Rows are points. To make a cloud, some directions were put in groups of two or more. Within a group, all points are equally far from the middle, so they leave a hole (a ring in 2 directions, a hollow ball in 3). The other directions are filled evenly. Then the cloud was stretched, turned, moved and blurred a little. Count the holes, and give their numbers of directions, smallest first.
In the rows, 100 means zero.

Cloud, 21 rows:
114,117,153
137,76,83
48,76,109
130,137,87
147,119,110
87,72,146
114,54,92
74,105,155
146,110,122
141,108,76
114,61,75
142,106,78
117,94,57
148,98,88
99,131,151
69,58,121
61,60,104
137,113,72
128,64,84
59,117,79
131,76,127
Holes: 1 (3)

Cloud, 30 rows:
100,126,57,99
146,102,95,50
83,87,144,60
59,117,116,92
107,128,71,38
117,56,82,54
143,101,147,99
75,55,78,65
120,124,70,49
52,85,93,86
99,48,104,65
131,68,125,57
85,82,59,88
81,141,74,97
103,49,104,77
128,123,93,37
101,94,129,131
76,119,55,72
137,82,112,42
100,115,128,138
61,84,94,96
144,79,137,81
76,76,138,60
157,88,115,67
121,95,146,71
169,115,78,97
82,91,109,124
110,111,53,100
84,66,66,75
102,156,110,90
Holes: 1 (3)

Cloud (51 x 6):
118,108,81,132,165,101
102,68,42,148,106,124
121,86,85,61,128,125
104,104,98,59,125,142
89,49,72,89,64,111
75,61,116,79,131,81
54,123,86,124,150,97
114,104,131,146,126,65
64,123,103,98,63,132
61,100,124,74,123,110
94,90,59,135,131,81
104,78,122,119,117,146
134,118,96,125,154,84
119,130,99,115,50,93
69,88,125,161,146,114
104,78,140,89,112,84
64,53,110,134,87,68
88,51,120,154,117,131
86,78,111,53,56,95
72,123,105,103,105,153
126,51,125,111,122,77
41,63,137,133,145,73
146,94,134,90,57,111
54,92,64,114,129,61
99,144,71,115,100,34
91,125,152,86,80,158
112,141,98,119,123,54
126,53,84,94,78,140
101,43,137,63,119,95
116,62,145,82,120,93
129,76,82,74,128,104
86,76,85,134,59,153
112,121,114,161,98,113
116,116,161,64,102,132
71,64,78,90,151,101
88,76,105,151,109,130
103,73,108,123,138,51
87,92,76,132,117,102
88,66,79,44,125,142
126,69,73,82,149,135
94,65,80,96,141,93
37,40,140,63,108,123
52,77,124,53,93,134
113,77,98,82,102,156
65,112,102,102,109,65
136,136,54,142,93,91
83,116,105,121,164,81
110,102,155,89,106,163
85,46,98,92,87,163
91,137,95,107,96,132
78,107,129,118,57,59
Holes: 0

Cloud, 86 rows:
79,89,64,91,80,125,67,133
89,127,154,123,78,107,117,160
134,76,134,123,147,98,68,120
80,121,61,76,130,75,68,107
166,113,121,58,105,83,117,114
95,57,103,132,134,110,70,120
115,108,117,139,76,111,114,56
79,104,60,136,142,92,81,109
102,114,57,108,116,150,111,72
130,98,48,100,68,68,93,113
141,135,106,107,40,148,106,129
153,147,147,71,127,128,116,118
150,104,152,68,119,82,88,143
75,108,83,67,89,56,106,130
112,123,125,85,86,123,160,78
98,117,113,111,150,177,119,149
98,122,153,47,92,103,89,134
125,97,48,120,101,89,65,81
151,121,50,110,71,118,129,144
123,88,129,126,35,105,95,119
113,164,119,124,138,87,107,90
128,155,65,56,97,103,94,81
101,93,154,129,78,89,124,92
147,128,134,100,46,82,65,137
53,120,94,107,78,95,153,92
101,87,140,39,116,99,94,116
98,141,58,84,136,94,69,117
132,126,92,86,106,99,168,76
84,101,132,86,119,132,151,155
69,127,102,57,74,106,78,125
134,97,58,120,113,121,90,66
98,138,73,84,94,162,79,111
129,161,112,79,57,103,121,111
98,67,101,80,100,76,149,132
111,161,111,71,153,101,133,91
92,164,107,84,58,115,106,140
120,154,128,65,66,70,120,73
106,163,124,103,74,82,132,93
89,124,81,125,161,92,140,77
73,90,109,106,120,156,142,109
118,106,111,145,96,74,105,42
112,138,122,115,132,164,77,99
87,68,137,118,100,129,80,67
119,151,174,82,101,113,72,151
101,174,129,108,117,80,94,77
105,128,128,57,49,122,110,110
80,66,110,122,154,106,102,125
74,139,104,110,49,101,117,79
115,114,103,111,75,90,57,31
142,129,71,65,126,144,134,168
150,76,116,106,156,115,74,139
91,155,132,95,143,150,77,125
156,77,124,69,83,128,63,131
141,81,71,51,127,96,104,90
117,83,111,78,160,119,93,166
153,121,129,91,111,107,152,95
125,103,71,64,87,59,95,131
73,155,104,70,69,97,129,111
74,105,101,114,52,135,96,86
123,89,143,56,64,106,120,122
115,87,115,74,70,98,49,62
157,104,78,60,137,112,103,126
88,68,93,113,74,130,56,133
73,156,143,119,120,95,99,73
81,127,92,116,157,90,115,147
154,104,107,50,110,98,122,63
118,111,164,103,128,111,55,90
95,142,129,146,95,129,72,93
114,74,52,74,96,131,124,150
140,80,148,69,116,99,126,76
129,139,151,59,69,136,106,159
88,89,93,45,86,128,116,138
126,123,78,149,90,119,101,80
104,138,124,88,52,95,140,81
119,116,90,115,132,66,121,166
70,146,100,66,53,102,106,91
103,125,69,67,140,94,77,140
133,87,129,126,76,142,66,90
143,50,128,90,108,110,124,114
113,60,153,98,129,126,114,141
110,105,76,104,176,113,117,93
126,125,81,109,110,47,101,141
157,105,102,95,166,114,100,137
99,117,74,71,135,150,134,70
125,109,131,117,75,63,53,141
95,104,131,68,70,47,91,105
Holes: 2 (3, 4)

Cloud, 87 rows:
128,106,29,99,90,89,124,94,71
103,111,142,130,89,110,127,133,78
113,60,76,77,139,85,139,102,53
85,86,60,63,92,123,81,133,156
114,97,71,65,150,97,130,132,73
80,69,151,148,160,105,87,88,106
45,20,54,108,123,99,81,111,105
128,49,120,171,96,82,103,82,102
112,112,134,46,85,92,142,87,100
68,78,52,50,132,102,93,93,108
57,75,63,86,133,62,93,85,127
108,63,58,53,89,149,128,122,110
124,69,132,113,124,86,143,100,87
104,107,153,86,80,145,80,128,127
99,148,85,100,101,144,127,101,45
103,127,92,58,104,131,132,159,103
64,108,99,48,114,100,142,135,133
139,79,80,70,62,116,68,108,86
100,80,74,75,91,107,78,169,60
125,135,88,119,86,136,60,119,92
86,16,63,133,112,110,81,140,83
79,106,73,116,104,98,114,159,63
142,100,90,157,90,114,116,68,93
102,98,114,59,82,103,73,101,151
65,112,100,128,131,167,66,98,111
92,26,112,91,91,85,137,109,138
92,58,51,62,119,95,85,101,48
101,121,76,67,120,154,140,80,88
39,65,118,143,136,94,88,108,78
89,49,125,110,59,108,97,153,53
38,89,86,58,136,138,84,152,81
100,79,144,96,61,152,67,129,113
75,43,52,95,120,143,138,95,100
104,35,130,120,44,116,101,118,105
92,34,80,145,98,72,58,67,99
114,79,107,114,66,118,144,80,152
88,105,129,122,71,138,142,106,133
108,43,106,87,122,81,75,62,114
143,83,36,77,92,87,116,129,82
63,93,112,119,80,100,132,125,141
135,77,156,138,90,120,116,95,136
113,122,114,74,107,158,109,86,56
94,100,128,129,82,137,138,126,135
68,30,117,127,162,133,74,116,97
87,75,64,151,133,129,126,127,105
97,66,170,102,88,123,94,89,103
58,80,83,111,154,106,153,104,108
62,98,114,106,123,155,48,96,109
98,42,155,101,71,126,91,104,124
106,56,101,80,132,62,71,134,105
99,79,51,137,87,152,130,120,104
149,107,104,130,93,161,117,102,150
106,85,86,119,96,41,123,114,123
82,137,71,87,101,115,126,73,83
54,65,66,128,129,70,130,117,88
118,54,56,145,95,89,112,79,65
43,88,149,96,81,124,103,150,100
129,59,82,100,87,87,119,115,185
119,140,112,94,70,115,78,109,106
128,49,129,82,95,84,108,118,83
78,75,142,69,114,159,89,113,140
124,125,95,86,70,93,69,107,91
82,61,53,65,120,140,65,129,75
83,115,98,112,170,117,114,124,72
40,72,128,142,142,105,108,90,94
62,110,128,102,94,85,144,106,128
68,100,96,70,48,140,87,151,99
116,50,89,138,62,111,86,116,47
66,42,88,134,80,98,108,141,137
102,43,72,83,53,127,130,111,138
85,61,129,150,90,85,133,113,113
73,45,53,88,135,73,75,80,133
93,112,52,93,140,87,111,139,87
68,111,93,107,82,112,79,94,45
108,105,60,54,67,98,102,83,98
117,72,87,112,39,87,141,77,102
111,42,54,145,82,142,74,81,100
69,49,121,119,98,108,58,159,128
104,79,46,166,132,127,94,80,109
98,97,158,140,93,111,86,131,118
142,71,85,105,157,99,100,93,85
107,76,84,77,75,76,137,55,105
76,83,59,116,114,68,118,144,90
104,125,83,86,121,168,126,110,129
75,61,48,135,132,85,62,138,110
99,27,129,109,120,103,72,144,110
93,14,75,112,94,99,75,141,158
Holes: 2 (4, 4)
